Each row is a point. Each copy is the shape, with its points in the same order, turned, moved and blurred by noise. Is it also mirrored, or only turned?

Shape, 7 rows:
[[-0.06  0.95]
 [ 0.05  0.03]
 [ 0.56  0.76]
 [ 0.10  0.53]
 [-0.14 -0.07]
 [ 0.13 -0.24]
 [-0.03 -0.14]]
Copy 1:
[[ 0.85  0.27]
 [-0.05  0.06]
 [ 0.71 -0.41]
 [ 0.49  0.03]
 [-0.11  0.22]
 [-0.37 -0.06]
 [-0.23  0.06]]
Copy 1 is: only turned
Copy 2:
[[-0.88  0.49]
 [-0.02  0.13]
 [-0.36  0.96]
 [-0.41  0.43]
 [-0.04 -0.07]
 [ 0.21  0.05]
 [ 0.06 -0.07]]
Copy 2 is: only turned
Copy 3, 7 rows:
[[-0.31  0.86]
 [ 0.20  0.02]
 [-0.79  0.18]
 [-0.19  0.37]
 [ 0.35  0.10]
 [ 0.24 -0.24]
 [ 0.27 -0.10]]
Copy 3 is: mirrored

Shape (7 x 3):
[[-0.25 -0.21  0.48]
 [ 0.22 -0.18 -0.57]
 [-0.04  0.31 -0.14]
 [ 1.14  0.37  0.23]
 [ 0.11 -0.11  0.15]
 [-0.29 -0.33 -0.21]
 [ 0.58 -0.10 -0.43]]
Copy 1 (7 x 3):
[[-0.20  0.26  0.59]
 [-0.16 -0.61 -0.15]
 [-0.13  0.05 -0.22]
 [-1.36  0.00 -0.32]
 [-0.35 -0.06  0.23]
 [ 0.16 -0.32  0.31]
 [-0.54 -0.55 -0.23]]
Copy 1 is: mirrored
Copy 2:
[[-0.45 -0.01 -0.41]
 [ 0.26  0.10  0.51]
 [ 0.30 -0.20 -0.14]
 [ 0.77  0.91 -0.40]
 [-0.06  0.23 -0.14]
 [-0.27 -0.19  0.25]
 [ 0.44  0.43  0.35]]
Copy 2 is: only turned
Copy 3 (7 x 3):
[[-0.50  0.13 -0.55]
 [ 0.22 -0.43  0.20]
 [-0.40 -0.10  0.26]
 [ 0.30  0.87  0.58]
 [-0.14  0.14 -0.13]
 [-0.21 -0.41 -0.29]
 [ 0.40 -0.09  0.32]]
Copy 3 is: mirrored
Copy 4, 7 rows:
[[ 0.77 -0.27 -0.02]
 [-0.29  0.20 -0.23]
 [-0.07 -0.23  0.38]
 [-0.55 -1.02 -0.28]
 [ 0.23 -0.28 -0.10]
 [ 0.39  0.26 -0.14]
 [-0.42 -0.11 -0.37]]
Copy 4 is: mirrored

Shape:
[[ 0.03  0.43  0.37  0.24]
 [-0.32 -0.13 -0.22 -0.21]
 [-0.20  0.10  0.68 -0.54]
 [-0.08 -0.15  0.09  0.09]
 [ 0.25  0.57  0.47 -0.56]
 [-0.57 -0.21 -0.08 -0.47]
 [ 0.55 -0.27 -0.11 -0.48]
 [-0.33  0.57  0.53 -0.37]
 [ 0.56 -0.49 -0.41  0.54]]
Copy 1 (9 x 4):
[[-0.38  0.27 -0.40 -0.13]
 [ 0.41  0.10  0.14 -0.19]
 [ 0.11 -0.17 -0.56 -0.73]
 [-0.05  0.14  0.15 -0.30]
 [-0.03 -0.34 -0.82 -0.16]
 [ 0.68  0.09  0.03 -0.49]
 [ 0.07 -0.68  0.19 -0.05]
 [ 0.13  0.20 -0.83 -0.43]
 [-0.43 -0.10  0.87  0.19]]
Copy 1 is: mirrored
Copy 2, 9 rows:
[[-0.49  0.04 -0.23 -0.12]
 [ 0.25 -0.33  0.17  0.24]
 [-0.12 -0.11 -0.63  0.61]
 [ 0.17  0.00 -0.06 -0.03]
 [-0.63  0.13 -0.27  0.67]
 [ 0.36 -0.52 -0.01  0.48]
 [ 0.21  0.49  0.27  0.61]
 [-0.53 -0.36 -0.46  0.40]
 [ 0.43  0.63  0.56 -0.37]]
Copy 2 is: only turned
Copy 3 (9 x 4):
[[ 0.11 -0.59 -0.48 -0.30]
 [ 0.16 -0.01  0.34 -0.39]
 [-0.64 -0.47  0.03 -0.33]
 [ 0.17 -0.28  0.05 -0.08]
 [-0.64 -0.21 -0.52 -0.60]
 [-0.08 -0.12  0.62 -0.50]
 [-0.26  0.55 -0.12 -0.02]
 [-0.40 -0.66 -0.14 -0.72]
 [ 0.69  0.37 -0.24  0.43]]
Copy 3 is: only turned
